Each point is reached from the start by the listed moves, each made once or not at all, plus a little noise. Say if it took an odd or an even number of moves. Then give how often each move was made.

Moves:
(1): [ 37  -6 -23  25]
(2): [10 29 -2  8]
(3): [ 19 -15  33   2]
Start: [-6 16  2 13]
Points:
[14  1 35 14] -> odd (0, 0, 1)
[60 25 10 49] -> odd (1, 1, 1)
[ 43  38 -22  47] -> even (1, 1, 0)
[23 33 33 22] -> even (0, 1, 1)
[ 32  10 -20  38] -> odd (1, 0, 0)

Moves:
(1): [ 28  10  -5   5 -11  -7   5   9]
(2): [ -6  24  -2  17  -8  -7   7 -20]
(3): [-10 -17  28  -4  -4   5   0  -9]
(4): [-18  -9 -12  40 -15   5   7 -13]
(5): [ 3  3  3 18 37 -1 -4 13]
(6): [  1   4   8 -11  -4  17  13   8]
(7): [ 2  0 -4 -2 -8 -9 20  0]
(8): [-14   7   8   0  -8  -5  -2  13]
Start: [  3  -3   9 -10  -7  17  19  16]
Points:
[ -4  26  13  -4 -30  16  60   7] -> odd (0, 1, 0, 0, 0, 1, 1, 0)
[-20 -17  43 -12 -19  15  18  21] -> even (0, 0, 1, 0, 0, 0, 0, 1)
[ 19  13   8  -6 -32  -5  40  37] -> odd (1, 0, 0, 0, 0, 0, 1, 1)
[  0   4  17  44 -53   1  57 -16] -> odd (1, 1, 1, 1, 0, 0, 1, 0)

Moves:
(1): [ 18   5  -5 -16  -8   5  -1 -11   8  -8  -3 -13  -3  -7]
(2): [ 7 21  6  6  0 -2  5  2 -1  2  6  0  6 -2]
(3): [  8 -21  22   3   2  11  -1  -2   2  -1  -7  12 -13 -11]
(4): [  3  -4   0  12   2   4  -1 -12   2  -4   5  -3  -3  -3]
(5): [ -1  -5 -10   0  17   5   0   8   8  14  -8   5   6   1]
(6): [-4  8 -7 -7  5 17 17 12 -1 -9  8  3 -1 -6]
(7): [ 10   1 -11   1  -1  -4   7   6 -10  -2 -10  -4   1   2]
(8): [ 13 -11  -4   5 -10   3  -7  19   6   0   4  -7  -9 -18]
(9): [  1  -5   1   3 -14   2   6  -4  14  -2  -4   1   2  -1]
(10): [  0  -2  -5  -2 -12   6  -1   0  -6   8  -4   2   8  -8]
(11): [  1  -2   4  -2   2 -12  11  -9   3  -4  11  -1   6 -15]
(12): [11 -6 -1  4 -7 -7 -3 -6  8  0 10 19 -5  1]
Start: [-10  -3   4   0   8  11  -1   7  -5  -5  -9 -11   0   1]
Points:
[ 31 -27   4  -1  -7  34   1 -11 -10 -11 -30 -17  -9 -25] -> odd (1, 0, 1, 1, 0, 0, 1, 0, 0, 1, 0, 0)
[ 16  -5  12  24 -13   8  13   5  19 -14  14 -22   2 -38] -> odd (0, 1, 0, 1, 0, 0, 0, 1, 1, 0, 1, 0)
[ 44 -16  -9   7 -11  60  23  24  19  -6 -22 -15  -4 -51] -> even (1, 1, 1, 1, 1, 1, 1, 1, 1, 1, 0, 0)
[ -1  -8 -16   1  25  10   5  20  -7   7 -28 -12   8   3] -> even (0, 0, 0, 0, 1, 0, 1, 0, 0, 0, 0, 0)
[  8  -8 -13 -11   2  22   2  -3  22  -1 -25 -18   5  -7] -> odd (1, 0, 0, 0, 1, 0, 0, 0, 1, 0, 0, 0)

Moves:
(1): [ 9 -3  1 -4  3  0  1 -5  7  3  2  3 -3 13  0  0  1  0  1  0]
(2): [-3 14 -3 -4  3 -9  2  2 11  0  2  1 -2 -2 -7  1  4 -4  7  4]
(3): [ -5  10  14   8  10  -5  -5   8   7  -5   0 -12   3  10   5  -9  -5  -9
 -11  -4]
(4): [ -7   1 -15  18   4   3   8  10  -9  -2   2   4  11  10  -9   0  -2  -1
  -3   7]
(5): [-2 -1 -8  2 15  3 -4 -6 -6 -1 -5 11  5 -5 -3  6  7  5  8  0]
(6): [-8  7  6 -5 -2 13  7  9 -2  2  7  7 -8  5  1  7  1  2 -6  1]
(7): [  3 -14  15  -2   6  -9  18   0  -1   1  -3  -5   3  -3   8  -1   0   2
   4  -6]
(8): [  4  -7 -10  -3  13   5   3  22   4   7 -16   2   1   5  -2  -6  -3   0
  -1   1]
(9): [-17  -9   3   1  -3   2   0  -1   7   3   0   4   3  -2   0   1 -13  -6
  -3  -4]
(10): [ 5  0  0  1 -4 -2 -3 -6 -4 12  0  4 -6  4 -2  4  4 -2 -4 -5]
(11): [ -3   2  -5  -3  -4   1   1   7   0   8  15 -13  -4   7  -3  -3   5   9
   2   4]
(12): [ 2 -3  7  0 -3 -3 -4  6 -9  5  0 11  7  7 -5  5  1  0  2  8]
(13): [ 8 16 -3  1  2  2 -9 -7  5  9  7  1 13 -1 12  7 -5  4 -4  3]
(14): [-5  1 -8 -9 -5 -6  1  3 -5  5  5  0  4 11  7  0 -1 -4 -2 -5]
(15): [-13  -2   4  11   1   6   4  -2  -6   5   1   0  -7   3  21  -2  -3   0
  -1  13]
(16): [ 2 -2  1  5 -4  4 -9  0  5 -8  2 -3  4 -1 12 27 -3 -5  6 -5]
(17): [-4 -3 -1  5 -6  6  1  7  7  1 -5  5 12 -4  1 -2 19  5 -6  5]
(18): [ -1   0   3  -1  -2 -11  -1   7   5  -8  -3   8  -2   4   4   0  -3  14
  -2  -6]
(19): [ -1   9   1   7  -5   7   4   0   5   6  -7  -3  11  -2  -1 -11   1  -6
  19  -7]
(20): [ -8   5   5  -4  -1   6   8  -4   3  -7 -15 -16   4  -2  -3  10  -4   3
   0  12]
Start: [ -5 -10  -5   3   4  -4  -9   5  -9   0  10  -7 -10  -7   8  -2  -4   0
   0   3]
Points:
[ -1  -1 -14 -11  -5   8 -18  53   9  25  24  14  13  39  35  33   8  26
 -11  10] -> even (1, 0, 0, 0, 0, 1, 0, 1, 0, 0, 1, 1, 1, 1, 0, 1, 1, 1, 0, 0)
[ -3  23 -14   7  23  19 -19  31   6  22   0  19  21  -2  15  34   0  -4
  30   8] -> even (0, 1, 0, 0, 1, 1, 0, 1, 0, 0, 0, 1, 1, 0, 0, 1, 0, 0, 1, 0)
[-27 -12 -10  27   9  19  -4   5  -5   0 -11   2  31  11   0  36 -18 -10
  30  13] -> even (1, 0, 0, 1, 1, 0, 0, 0, 1, 0, 0, 1, 0, 0, 0, 1, 0, 0, 1, 1)
[-60   3   0  44  17  16   4  22 -16  12   0 -24  22  19   9  -4 -17  -5
  13  31] -> odd (0, 0, 1, 1, 1, 0, 0, 0, 1, 0, 1, 1, 0, 0, 1, 0, 0, 0, 1, 1)

Moves:
(1): [ -7   0   5   8  -2   1  -7   3  -2 -10  -2  -1   5  -2   1  -2   2   7
   1   5   2   3  -2   3]
(2): [-1  6 -1  8  3 -3  1  6 -2 -6  4  0  2 -3 -2 10  2  2 -5  0 -1  5  5  0]
(3): [  3   3  -1   0   5   0   6  -2   6   0  -9   0  -2  -5   7   6   5  -4
 -11  11  11   0  -3   1]
(4): [  2  -3 -13   4   5  -4   4  -2  10  -4   2  -1   8   0   1   0   0  -1
   7   7  -1 -12  -2   8]
(5): [ 2  5  2 -7  0  4 -4 -6 -3  2 -1 -1  8 -6 -1  0 -2 -1  0  3 -7 -1 -3  2]
(6): [ -1   5 -10   1   0   5  -2   0   0  -4   1  -7  -6   0 -13  -1  -2   5
  13  -4 -10   1  -4   0]
(7): [ 4 -5 -3 -4  2 -6  3  3 -6 -8  4  4  0 -2  2 -2  3  5  4  0  2  6 -1  9]
(8): [-5  2 -2  0  2 -6  5  4 -5 10 -7 12  4  5  2  2 -8  5  0 -3 -1  5  3 -2]
(9): [ 6 -3  5 -4  8  2 -4 -5  5  6  1  9  1  2 -8 -6  7 -7  8 -7 -6  0 -3  8]
(10): [ 2 -7 -4  1  2 -6  1 -3 10  1  0  5  2  3  1 -8  2  1  1 -2 -7  4 -1 -1]
(11): [ 6  2  4 -5 -4  0 -4  0  1 14  3 -1 -5 -1  1  3 10  4  1 -4  2 -4  1 -4]
(12): [-1  0 -6  9  4  0  2 -1  6 -6  1  3  5 -3  0  1  2 -3  5 -3  0  4 -4 -4]
(13): [ -3  -6   0   2 -12  -5  -3  10 -14  -8 -10   0   0   4  -6   3  -2  12
  -1   6  -7  -5   3  -8]
(14): [ 4 -2  6  2  6 -5  1  0 -2 10  4  1 -7  0 -4 -1 -1 -4 -1 -4  0  2 -8 -3]
(15): [-2  4  0 -1 -4  2  2 -3 -1 -3  4  0 -2  8 -3 -2  7 -5 -3 -3 -3  4 -7 -3]
(16): [ -1 -10   5   8  -6  -1   6   9 -10   6  -2  -5  -6   5  -1   4   4  -5
  -1   5  -4   3   8  -5]
(17): [  0 -13  -3   1   4   1  -2  11  -3  -1   4  -2  -1   3  -3  -5   2   6
  -2   6   5  -2  -8   1]
(18): [ -2  -1   1  -9  -4   1  -1 -10   9 -10   0  -3   4  -1   1  10  -1   5
  -2   7   5   1  -8   8]
(19): [ -3  -3  -4  -1  -2  -6   2   1   5   8 -10   0   4  -6  -2   2  -1  -4
  -6  -3   4   0  -1   5]
(20): [ -4  -2  -4   8  -3   0   2  -5   0   4  -4  17  -1  -5   5   2   0   1
 -12  11   8   0   2   0]
(21): [  4   0  -6  -2  -2  -4  -3 -10  -1  10 -13  -2   3   3   5   3  -7  -1
  -3  -5   0   0  10   2]
(22): [-4  4  3  2 -4 -2  1 -3 -2 -3  2  7  7 -2 -6 -1  0  5 -2  1 10  5  4 -1]
(23): [-11  -6   2  -4   4  -2   0  -5  -8  -1   2   3   2  -2   2   1  -1   6
  -2   0  -2  -2   7  -3]
(24): [  2  -1   1   8  -1   4   6   1   0  -1   1  -3  -2   1  -3   0   3   1
  -4  -5 -10  -2  -2   2]
Start: [  6  -6  -5   1 -14   9   4  -3  -6  16  -2  23   6   4  11   9  -2  -2
   0   7  -7   7  -8  12]
Points:
[  4 -18 -16   5  -8 -11  19 -18 -23  51 -21  60  20  -6  14  17   9   7
 -36   8  10  24 -17  14] -> odd (0, 0, 1, 0, 1, 0, 1, 1, 0, 0, 1, 1, 0, 1, 1, 0, 1, 0, 1, 1, 1, 1, 1, 1)
[ 10  -7  -5   4   2   1   2 -11   6  27  -1  53  18  -1   9  26  20   5
 -19  32   7  10 -42  30] -> odd (1, 1, 1, 1, 1, 0, 0, 1, 1, 0, 1, 0, 0, 1, 1, 0, 1, 1, 0, 1, 0, 0, 0, 0)
[  1  -9 -10  27 -14 -18  20   4 -17  43 -23  39  17   4   4  29 -10  -7
 -14  -5   1  31   6   1] -> even (0, 1, 0, 0, 0, 0, 0, 1, 0, 0, 0, 1, 0, 1, 0, 1, 0, 0, 1, 0, 1, 1, 0, 0)
[ -4   0 -20   7 -33  -7   4 -13 -25 -15 -18  33  31  12 -12  21  -6  39
   0   7 -34  35 -12  22] -> odd (1, 1, 0, 0, 1, 1, 1, 1, 0, 1, 0, 0, 1, 0, 1, 0, 0, 1, 0, 0, 1, 1, 0, 1)

Moves:
(1): [  3 -14   2   6   6  13  -6  11   5   5   2   5  -1   5  -3  -5  -7  -1
   0   2  -2   1   0 -10  10   0]
(2): [ -8   1  -2   6  -5  -1   2  -2   2  14   1  -3   0   8   2  -2  -1  -8
   3  -3   0   1   7   9 -13  -4]
(3): [-10   5  -8   1   6   3  -1   5   3   2   4  -4  -3   2 -11   2   1   1
   6   5   2  11   1   7   8   1]
(4): [  5  -6   1 -12  -1   5  -6  11   2   0   4  -5  -2   6   4  -9   2  -8
 -10  -4   5  10  -1   0   6   3]
(5): [ -2   5 -13   9   1  10   5  -7  -1   3  -3  15  -3   2   5  -5   9  -6
  -5   3   2   3   0   1   1   5]
(6): [ -4  15   0   2   6  -4   1 -11  -2  -6   7  -2   8  -5   1  -6   3   4
  -7   2  -3  -2 -12 -15  -1  -8]
(7): [  6   0 -15  11 -13  -3  -4   1  12  -5  -8  -1   7   9 -13 -12 -11 -14
   4   0   3  21   6  12  10  -5]
(8): [  6   0   5  -3   0  -6   8   0  -6   5  -5   5   0   2   0   7  -6   6
  -8  -1 -11  -7  -1  -6  -1  -1]
(9): [ -3   2  -4 -12   0  10   7  -4   5  -7  12 -10  -6   3  -1   5  -3  -7
 -15   9  -8  -4   7  -3  -3   0]
(10): [-2  1 -1  1 -1 -6 -2 -8  0 -1 -5  3 -2  4  0 -3  2 -2 10 -2 -1  4 -2  0
 -4  3]
(11): [ -1  -5   1   0   7  -4  -6  -3  10   2  -6   2  -5  -9  -7  -9   1  -4
   9   2   3   3   9 -10   9  -6]
(12): [ -6  -5 -13   5  -3   0   0   7   1  -2  -5   0   2  -2   7   3   4   4
   3  -2   0  -3  -2  -8  -2  -5]
(13): [ 0 -4 -6  6 -5 -8  7 -4  2 -3  8  5  1 -7  1 -9  1  3 -3  0  0 -9 -3 -6
  7  1]
(14): [13 -2 -4 -1  8 -7  3 -3 -1  1  0  4  1 -2 -1  0  2 -1  2 -3 -1  3  9 -4
 -7 -3]
(15): [-9  0 -5  0  1 -1 -7  1  8  5 -4  4 15  1 -6 -1 -8 -7  8 10  4  7 -8  5
  1  7]
(16): [-3  7  2  2  6 -2  3  6 -4  0 -4  6  0 -6 -4 -6  8 -6  2 -8 -3 -5  1 -2
 -4 -2]
(17): [-3  2  0  8  0 -4  8 -3  1 -5  1 -4  4  0  6  4  3 -2 -2  7 -1  4 -1  0
  1  2]
(18): [ -2  -8   3  -2   6   1   9  -4 -11   7  -2   4  -4  -3  -8  -8   2  -4
  -1   1   2   6  10  -7  -7  -1]
(19): [ 12   6   1   0 -10  -2  -1  -5   3   4  -1  -1   7   0   0  -1   4  -5
  16   0   2   2   7   4   5  -3]
(20): [  5   4  -8  14   1  -3   1  -3  -2   4 -13   8  10  19  -2  -4  -3  -3
  -1   8   8  -2   2  -6  -2   7]
(21): [ 1  1 -5  2  2  4  3 -6  8 -2  0 -7  4  0  3  5 -5  1  3 -2  5  4 -3 -4
  6 11]
(22): [  3   1   4  -3  -3   1   0   3   3  -3  -1  -3  -3   2  12  -9  -8   2
   4   7   0  -4 -13   1  -7   3]
(23): [ 1  6 -2  7 -5 -7  0  0 -4  1  0  4  1  2 -5  4 -3 -8  1 -1  4  3  0 -4
 -4  2]
(24): [ 10  -5   1   6  -7 -10  -7   5 -11   1  -4  -7  -3  -5   4  -5   3  -1
  -8  -5 -10  -7  -3   8   3   1]
Start: [ -4   1  11   7  -1   4   1   6  -5  -6  -4  -7   9  -6  -5  -3  -4 -10
  -1 -10  -5  11   2   2 -16   3]
Points:
[ -5  13 -19  34  13  -5  36 -26  -7  -9  -6  -4   9  -7  -1 -35  -7 -22
 -29  27 -15   5  -4 -38  -2  17] -> odd (0, 0, 1, 0, 1, 1, 0, 1, 1, 0, 1, 0, 1, 0, 0, 0, 1, 1, 0, 1, 1, 1, 0, 1)
[ 12 -14 -14  37   5 -11   3   6  -9  30  -8  20  -3  -8 -29 -58  20 -60
  19 -23  -4  36  37 -12  -4  -1] -> even (1, 1, 1, 1, 1, 0, 0, 0, 0, 1, 1, 0, 1, 1, 0, 1, 0, 1, 1, 0, 0, 0, 1, 1)
[ -6  42 -21  31  20 -18  12 -27  20  -8 -12  -2  44   2 -30 -12  -2 -49
  31  17   5  39  12 -29 -11  13] -> odd (0, 0, 1, 0, 0, 1, 0, 0, 1, 1, 1, 0, 0, 1, 1, 1, 1, 0, 1, 1, 1, 0, 1, 0)
